Each point is reached from the start by the listed moves, each made once or not at all, plus a little noise. Is the number of moves made odd or even? Then give how often each move was made.

Moves:
(1): [37 -2  5 -1  4]
(2): [ 7 65  5  5 -8]
(3): [-10  -6  59   5  -6]
Start: [ -6   0  29 -10  14]
Points:
[20 -8 94 -5 10] -> even (1, 0, 1)
[39 63 38 -7 11] -> even (1, 1, 0)
[-8 60 93  0  0] -> even (0, 1, 1)

Moves:
(1): [ 53  -4   1  -7   5   2  -1  -2   0  -5  -4 -10]
(2): [ 5 65  1 -9 -8 -3  4  0  5 -7 -5 -1]
(3): [-1 -3 45  2  5 -1 -2 -3 -2  2  1  2]
(4): [  7   2  -7  71 -12   0  -2  -3   0  13  -6  -1]
(5): [ -7   4  -9   9  67  -6  -8 -10  -3  -4   1  -2]
(6): [-1  1  2  1  1 45  1 -4  1  2 -1 -2]
(7): [ 3 -3  0  4  5 -3 46 -1  3  3  2  2]
(8): [ 0  0  3  7  9  6  4 65 -4  4  3  3]
(9): [ 1 -4  0  3 11  3 -9 11 77  3  0 15]
Start: [ 31 -13  32  12 -18   8 -16 -12  13  -4  -7  -9]
Points:
[35 42 78 13 -5 -1 21 -7 95 -3 -8  0] -> even (0, 1, 1, 0, 0, 0, 1, 0, 1)
[ 31 -25  76  24   4   3  17  -3  94   3  -1  10] -> odd (0, 0, 1, 0, 0, 0, 1, 0, 1)
[ 86 -23  36  12   7  58  21  -7  90  -2 -10  -6] -> even (1, 0, 0, 0, 0, 1, 1, 0, 1)
[ 84 -21  75   5 -11   9 -25 -19  18  -6 -13 -19] -> even (1, 0, 1, 0, 0, 0, 0, 0, 0)
[ 78  44  30  26  67   7  16  54  86 -15 -10   1] -> even (1, 1, 0, 0, 1, 0, 1, 1, 1)
[ 46  49  75  83 -19   9  35  47  13  13 -11   3] -> odd (0, 1, 1, 1, 0, 0, 1, 1, 0)
[ 83 -20  83  12   1  58 -27 -11  83   0 -10 -10] -> even (1, 0, 1, 0, 0, 1, 0, 0, 1)

Moves:
(1): [ 56   6 -13  -2   4  13   4  -2   3   6   4   2 -11  -1   7   4  -4   2
  -1  10  -3  -8  16]
(2): [ -7  64 -10  -2  -7 -11   8  -4  -2  -2   9  -2  -5   2   6   1  -4  -5
  -3  -6   1  -6   0]
(3): [ 15  10  57 -15  -1   6   6  -1  -1  -8  -1   5   8  -7   9  -2   1  -4
   2  13   4   7   1]
(4): [ 3 -3  7 48 -5  2 -5 -1  1 -1  6  6 -3  3  2 -1 -2  3 -5  0 -6 -1  8]
(5): [-5  2 -4  5 45 -2 -1 -4  3  5  0 10  2 -9  0  3  0 -5  6  4 -3  6 -3]
(6): [-9  5  3  0 -3 42  0  5  4  0  0 -4  2 -5  0  0  0 -1 -7 -1  1  0 -1]
(7): [  2 -12  -4   1   4  -8  76  -5  -3  -5   4   3  10  -5   5  -8  -9  11
  -9   0   7   2  -3]
(8): [  8   7  -7   6  -2  -8   0  52   4  -2  -7   1   9   7 -10  -1  -2  -1
   8   5   8   5   6]
(9): [ -8  -2   1  -4  -9  -6   2  -3  65  -1   4   6  -1   3 -10  -5  -7  -8
  -4  -6   2  -2   3]
(10): [-1  2 11  4  0 -3  3 -2  3 53  2  1 -1  0 -4 -5 -3  5  3 -7 -2  4  0]
(11): [ -3 -11  -5  -6  -2   1  -2   4   1   3  62   3  -7  -2   8  -2  -6 -13
  -7   3  12   9   1]
(12): [  5   2  -9  -9 -12   0  -3   3  -3   5  -7  53  -2  -2   8   2   6 -11
  -4  -9   5   1  -7]
(13): [  5   5  -9   0  -6   1  -4 -11  -2   2   0   1  44   9  -2  -7 -11  -1
   0  11   4  -4  -8]
(14): [ -5   0  10   0  10   8   3  -3  -2   2  -3   2 -10  48   3 -10   3  -5
  -5   0  -6   4  -3]
(15): [ -4   3  -1  -4   7  -6  -8   4   2   9 -11  -4   3  -2  53  -3  -9  -6
  -4   3   1  -5  -4]
(16): [-2 -1 -1  0 -4  5  1 -3  5  3  3  4  2 11  1 52 -8  3  1  2 -7 -1 -7]
(17): [ 1 -6 -1  1 -2 -1  1 -1  3  8  6  1 16 -3  4  5 48 -2 -5 10  0 -2  4]
(18): [-2  4  1 -1  3 -1 -5  0  5  2  6  2  0  3  1  0 -2 39 -6  4  1  0 -8]
(19): [-3  0 -2 -4 -7  4  5 -3  5 -3  3  1 -3 -2  6  2  6  7 43  5  0  5 -1]
(20): [-17   3 -10   2 -15  -4  -4   0  -1  11   0   2 -18 -10  -5  -4  -9   0
   1  70   1  -7   2]
Start: [  2   5 -31   3   8  17  27 -12  12   5  -2 -14  20 -13 -15 -20 -41  12
  11   0  29 -23   1]
Points:
[ 62  16 -43  -6  -5  29  25  -9  21  68   7  50   4 -18   3 -22 -44  47
   3  -2  31 -28   2] -> even (1, 0, 0, 0, 0, 0, 0, 0, 0, 1, 0, 1, 0, 0, 0, 0, 0, 1, 0, 0)
[ 26  95 -58  50 -27  52  25  18  94  24  19   3  23  49 -26 -44 -83  36
 -10  87  37 -39  10] -> even (1, 1, 0, 1, 0, 1, 0, 1, 1, 0, 0, 0, 1, 1, 0, 0, 0, 1, 0, 1)
[ 68  89 -14 -22  33   5  32  35  32  81  63  61  29 -27  74 -15  -5  18
  46  34  51 -11   4] -> even (1, 1, 1, 0, 1, 0, 0, 1, 0, 1, 1, 1, 0, 0, 1, 0, 1, 1, 1, 0)
[ 27  85 -78  32 -55  59  24 -29  95  28  24  61  29   0  -2  21 -80  46
  25  77  29 -48  -3] -> odd (1, 1, 0, 1, 0, 1, 0, 0, 1, 0, 0, 1, 1, 0, 0, 1, 0, 1, 1, 1)
[ 18  16  44  27  -3  26  30 -12  14  60   3  57  17  30   3 -34 -38  43
  -1   4  24 -10  -6] -> even (0, 0, 1, 1, 0, 0, 0, 0, 0, 1, 0, 1, 0, 1, 0, 0, 0, 1, 0, 0)
[-12  86 -39  43   6  34  32  30  93  63  13  58  17 -22 -16 -27 -46 -15
  47 -11  36  -9   4] -> odd (0, 1, 0, 1, 1, 1, 0, 1, 1, 1, 0, 1, 0, 0, 0, 0, 0, 0, 1, 0)

Moves:
(1): [ 12   2   0  -3  -8   2  -3   4   2   5   3  10   2   6 -10  -2  -3  -8
   1   3   2  -2   9  -3   2  -5  13]
(2): [ -2  20   0   0 -13   1 -10   4  -1  -8   4   3   0  -8   3   9  13  -5
   0  -2  -8  -4   1   4  11  -3  -4]
(3): [-14   9  -3   0  -9   5   3  -9  -6   3  15  -9 -11   4   7  -1 -15 -10
   1   1 -20   9   7  -3  -3   7  12]
(4): [ 10   2   2  25  -9  15  -3   6   5  10   6  -5 -10  -3   1   6  -4  14
  -7  12  -2  -3  11  22   4  -4  -5]
(5): [  9  17  -3 -13   9  -1   9  -6 -16   3  -9   3   0  -8  -3   2  -4   6
  -2  -5   3  -6   1  -5  21   1  -1]
(6): [  2   7  -7 -11  11  18  12 -11  18  -3  -1   6  -1   1  -6  12 -13  -3
  -1 -13   7  -3   5  12 -14  -4   8]
(7): [  3   0  10  -1 -11   0  16  17  -5  -3   0 -11  -6  -3   1  -9   4  -8
  12  -8   4   4   8   6  -8  12  -9]
(8): [ -3   2  33   0   5  -2   0  12   7  -2 -10  -9 -11  13   6   8  -6   0
  -6 -10   8   7  -3  -7   0  -7  18]
(9): [  2   5  -1   4  16  -7  -5 -11  29  -5   1   2   5   3  18 -19   9   2
  -3   7  -3  -2   4   7  19  -4  -2]
(10): [ -2   5   2  -5  -8   7   2  -3 -15   8  -2 -21  -8  12   4   3  16  -1
 -10  -4   8   4   8 -14   6  -2   8]
(11): [ -1   4   2  -4   4   8  -2   4   6  10  24 -13   0  -3  -7 -16  -2   4
  -2 -12  -8   6   0   2  -2 -15  -9]
(12): [ -9   6   3  -7  10  12   5   0  -2   4   7   1  -4  -3  -1 -20  -1 -18
  -2 -12   7 -15   4 -17   7   9 -12]
(13): [  0   0  -9   0 -17  -8   9   6  10  -9   3   6  23  15 -11   4 -11  14
 -19  -6   1  -3  10   5 -11  15  15]
(14): [-11   6 -10   0   4   3  -1 -11   4   0  -3   9 -21  13  -1  -9   4  11
  -2  -6   4  -5   9 -12 -10   1   5]
(15): [ 9  7  1 -9  4 13 -4 13  2  1 18  1  3 13 14  2  7 -5  5 -4 -2  6  3 -9
  6  3 -8]
(16): [  1  -1  -8 -10  -6 -13   3  -4  -8   3  18   6  -6   2  -9  12   5  -6
  -9   9   5   4  -2   7   0   5  -6]
(17): [-10   0   0   2   8  -1  -8   8   3   8   4   5   3  12  -8   1  14  -2
   4   8 -15   4  10   7  -9   5  -4]
(18): [ -1  -4   3 -15 -11  17  -2   0  -5   6  17  -4  -5 -12 -10   0   9   8
   2  19   3  -3  -9   5  -1   8   1]
(19): [ 13  14  -2   1  -3   3   4  -3   5   3   3   3  10  10 -11   6   0  -3
   3  -5  10   5 -14   2  10   5  -5]
(20): [ -5  -2  -5  -3  12  -4  -3   0 -13  -9   0  -8   5  17  -5 -11   5  -7
  -6  10   9   2  -3   7  -6  -1  -2]
(21): [  4 -11   8   2  -1  -1 -11 -18 -10  -2  -7   0   5   2   5   1  15   2
   1   1   1 -12  -7   2  -8   1 -11]
(22): [ -4   6  10   9   1  24   0  -6  -8  -4   4  14   4 -11   0  -7  -9  -4
   1   1   6  16  10   9   5   0 -15]
(23): [ -5  -4  -1  -9   3  -1  -8   8   3   0   0  -6   1   1   0  -3  -3   0
  22   0  20  -5  19   0 -10  14   0]
(24): [  4   2   2 -18  -3 -13  -8  19  -6  17 -16   0   6   2   3  -4  -3  -9
  -4  -8   1   5  -5   8  -2  -6 -11]
Start: [ -9  18  -7  -2   0   1  27   4  -1   1  16  -9  14   7 -16  15  -3 -15
  -7  -4  17   5 -12   7   0 -26   2]
Points:
[ -7  64  21 -40 -23  40  -3  52 -13  50  61 -14 -38  56 -26  20  47 -39
 -37   3  32   2  26   4  14 -18   0] -> even (1, 1, 0, 1, 0, 0, 0, 1, 0, 1, 0, 1, 0, 1, 1, 1, 1, 1, 0, 0, 0, 0, 0, 1)
[  7  44 -23 -39  -7  16  -1  15  27  11  65   4  43  51 -24  29  44 -13
 -44  26  14  -4   5  84  -7 -12 -23] -> even (0, 1, 0, 1, 0, 1, 0, 0, 1, 0, 0, 0, 1, 0, 1, 1, 1, 1, 0, 1, 1, 0, 0, 1)
[ 19  59  19  -6  12  10  21   4  35  29  59   2  29  52 -46  -3  11 -10
 -47 -14  28  -9  11  30  33 -19  -7] -> even (1, 0, 0, 1, 1, 0, 0, 1, 1, 0, 1, 1, 1, 0, 0, 1, 1, 0, 1, 0, 1, 0, 0, 0)
[-14  52 -10 -66 -41  11  34  27  -1  14  61 -13  22  27 -42  -3 -17 -62
  -8 -49  30  -4  39  30 -39   2 -10] -> even (1, 1, 1, 0, 0, 1, 1, 0, 0, 0, 1, 1, 1, 0, 0, 1, 0, 0, 0, 0, 1, 0, 1, 1)
[  5  57   8 -59 -17  60  26  43 -53  49  84 -36  35  55 -53 -17  33 -30
 -18  -8  69  10  29  47   0  23 -68] -> odd (0, 0, 0, 1, 1, 0, 1, 0, 0, 1, 1, 1, 1, 0, 1, 1, 1, 1, 1, 1, 1, 1, 1, 1)
[  8  66  36 -18 -28  36  21   9  27  19  29 -32   0  19  -2  27   7 -26
 -12  -8  18   6 -12  68   9 -23  -3] -> odd (0, 1, 1, 1, 0, 1, 1, 1, 1, 0, 0, 0, 0, 0, 0, 0, 0, 1, 1, 0, 1, 0, 0, 1)
[ -5  64  13 -40  19  35  31 -29  10  21  30 -20 -12  49 -37  14 -28 -20
  10 -48  47  -1  14  -6 -16 -31  33] -> even (1, 0, 1, 0, 1, 1, 0, 1, 0, 0, 1, 0, 0, 1, 0, 0, 0, 0, 1, 0, 1, 0, 1, 0)
[ 24  69   0 -40   4  87  36 -24   7  31  86 -24 -15  23 -20  -1  31   2
   6 -12  74  10  32  43  16  -5 -45] -> odd (0, 0, 0, 1, 1, 1, 1, 0, 1, 1, 1, 0, 0, 1, 1, 1, 0, 1, 1, 0, 1, 1, 1, 0)
[ 14  35   5 -63 -11   2  26  36 -22   6  56 -14  27  57 -46  27  -5 -15
 -17  14  67   6  13  10   0   8  32] -> odd (1, 0, 0, 0, 1, 0, 0, 1, 0, 0, 0, 0, 1, 0, 1, 1, 0, 1, 0, 1, 0, 0, 1, 0)
[ -7  73 -22 -43 -33   9  45  18 -11  13  75  -2  13  25 -69  17  29   3
 -18 -12  18   5   0  32   1  10 -16] -> even (0, 1, 0, 0, 1, 0, 1, 0, 0, 0, 1, 0, 1, 1, 0, 1, 1, 1, 1, 0, 0, 0, 0, 0)
[-16  58 -10 -30 -37  47  -1 -27 -16  16  95   4  -6  13 -51   6  12 -26
  13   1  35  14  17  21 -11  -9 -18] -> odd (1, 1, 1, 0, 0, 0, 0, 0, 0, 0, 1, 0, 0, 1, 0, 1, 0, 1, 1, 0, 1, 1, 1, 0)
